Every row gives one point. The window is the flat piece filled in between its corners: a triangle in 3 columns, a solid with four corners in 4, and so on. A path goes straight from each point to the next, and from the last back to the first. List the points from which the path goes on through the window.

Window (3 x 3):
[[-15  40  -4]
 [ -7 -17  29]
 [ 77  13 -19]]
Path:
(1): [ -8 -22  15]
(2): [ 43  17 -26]
(3): [63 59 10]
(4): [76 32 26]
(5): [ 56   2 -23]
(6): [-18   9 -37]
(7): [-7 40 13]
(8): [11 14 40]
(9): [ -6 -42 -13]
(10): [ 28 -33  -6]
(11): [52  9 46]
(12): [-25  31  41]
(13): [-30  -1 -20]
(14): [ 27  -4 -38]
(15): [57 28 16]
(16): [ 4 18 51]
Through the window after points: 4, 6, 8, 14, 16

Window (4 x 4):
[[ 71  50 -52 -57]
 [-29  11  20   2]
 [ -8 -27  31   8]
 [ -3  11 -39  29]]
Path:
(1): [ -4  21 -34 -31]
(2): [ 50  57 -24  -7]
(3): [19 29 19 23]
(4): [  6   7 -40 -31]
(5): [ -8 -34 -25 -41]
(6): [ 1 33  5 80]
(7): [ 28  51  -8 -16]
(8): [-27   8 -47 -34]
(9): [-15 -33   7  -6]
(10): [ 6 -5 41 20]
(11): [ 5 43 47 25]
(12): [-27 -29 -14 -21]
(13): [-46  21 -43 -37]
(14): [14 40 -4  9]
(15): [ 63  47 -31 -12]
(16): [ 18  32 -67 -43]
Through the window after points: 3, 5, 9, 11

Window (8 x 8):
[[-105   43   31   48   -4   38  -21   22]
 [  15  -35   -1   10  -13  -36   24   12]
 [ -60   35  -27   66   15   65  -62   49]
 [ -15  -12   -7  -19   15   29   70   -6]
 [  11   -7   -4  -62  -32  -12    2   13]
 [ -67   54  -11   85  -56   75  -31   48]
 [   6   17  -45  -28  -14  -47   32  -22]
 [  27   58   29  -12    0  -17   17   18]]
Path:
(1): [-52  25  -4  -1  -6   7  10  66]
(2): [-13  38  20  34 -42  39 -30 -36]
(3): [-36  18   2  12   7  16 -12  -6]
(4): [-53  17   0   4  -1  -9  20  58]
(5): [-37  29 -10   9  -9 -21  36  81]
(6): [-12 -13   5  19 -15  -3   1  -4]
(7): [-12  16  -7  28   0  49 -31 -45]
(8): [-45  37 -28  13 -39  -6   9  82]
(9): [-40  38  -4 -22   5 -17  30  63]
(10): [ 15  24  17  16 -25  12 -20 -42]
(11): [-11  16  12  -9 -29   7 -29  -5]
(12): [-12  21 -10 -25 -22  -4  13  50]
(13): [-29  36  -6  13  -1  17  11  47]
(14): [-32  45   2  30 -21  56 -37 -29]
(15): [  1  38  13  32 -15  41 -35 -18]
(16): [-45  33 -22  10  23   2  15  81]
Through the window after points: 1, 5, 7, 9, 15

Window (9 x 9):
[[  -4   82   -5   15   16   -8  -12   -3  -43]
 [  26   22  -79   22   18   28   13   21  -13]
 [ -43  -42   15  -63   16  -25  -21   32  -37]
 [   4   35   30  -62  -18    6   -6  -38  -33]
 [  33   27    2  -77  -41   -2   23   55  -38]
 [   7   -5   15   49  -14   39  -52   17   78]
 [  53  -17    6   72    7  -22    9   -2    6]
 [  32   46  -44  -24  -53  -33  -31  -25   -1]
 [-113  -10   59   57  -10   39   -7   -1   -9]]
Path:
(1): [-22  29   0 -39  -3  14  13  16  18]
(2): [ 24  21  15 -13 -34   7 -38   1 -37]
(3): [ 37  14  -1   8  -9  21 -21   5 -44]
(4): [  1  43 -18  17 -20   4   8  -9  19]
(5): [ -8  -6   4 -21 -23  -8  22  19  11]
(6): [  8   1  16 -26 -19  22 -55  17 -58]
(7): [-10  -3  33  35 -53  57 -41  21 -58]
(8): [-10  11   0   4  36 -15  15  11  -4]
(9): [-54  -2  28 -29  35 -18  44   5   6]
(10): [ 65  46 -30 -18 -65   8 -52   7 -84]
(11): [ 22  31   6 -24 -45   4 -12  38 -55]
(12): [ 31   7 -17 -62  -1 -12  45  24  21]
Through the window after points: 11

Window (11 x 11):
[[ -31  -13  -63   56   -1   21   19   -1   -5   11    1]
 [   6  -36  -16    1   30    4    5   34   36   50   30]
 [  -1  -33  -10  -13  -18   18   17  -11   50   -8   27]
 [  25   13   29    1    3   35    7   33   17    3   14]
 [-121   35   22   -2   58  -45   17   36   36   57  -93]
 [  16   -2   26   40    3   17   -8  -51   66    0   48]
 [  35   24   40  -53   28    6   25  -63  -51   16  -41]
 [  21   15  -89   22  -35  -33   -7   40    4    1  -16]
 [  37  -47   -1  -24   57   11  -41   29  -50  -15  -31]
 [  42  -39   19   31   -5    1   42    4   10    0   14]
 [  -3  -21    5    8  -41   -1  -19   13   22   38   11]]
Path:
(1): [-27  -4  -8  -4   4 -25  -6   5  -6 -12  51]
(2): [ -5 -23   2  -4  23  -6  -7  24 -14   2  -2]
(3): [ 29 -14 -32  12  13  23 -18   3  25  43 -56]
(4): [ 16  -7 -13  21  -3  47   4   6  52  20 -65]
(5): [  0  -5   2 -15  18 -21  10   1 -27   3  17]
(6): [-48 -13 -18  24  18 -32  26  27  -5  -1  48]
(7): [ 38 -24  -7  21  -2  36  10  -7  24  27 -36]
(8): [ -5 -18  -8   2  17   6 -10  28  29  17 -43]
(9): [-33  -2   7  17  30 -17   9  23 -15  10  30]
(10): [ -4   9 -42  19 -13 -47   4  41 -10  -9  34]
(11): [ 22 -10 -42  18 -10  30   3 -14  24  21 -43]
(12): [ 31 -20  -9  16   1  30 -15  10  21  50 -32]
(13): [-23   2  -6 -22  -6 -45  23   5  -5 -10  47]
(14): [ 13   7   9 -11  11 -10  12  -5 -27   2  12]
(15): [  8 -20   5   0 -18  28   5 -17  54  49 -66]
(16): [-10 -11  10  28  19   6   5 -28  55  36 -34]
Through the window after points: 2, 4, 6, 10, 12, 14
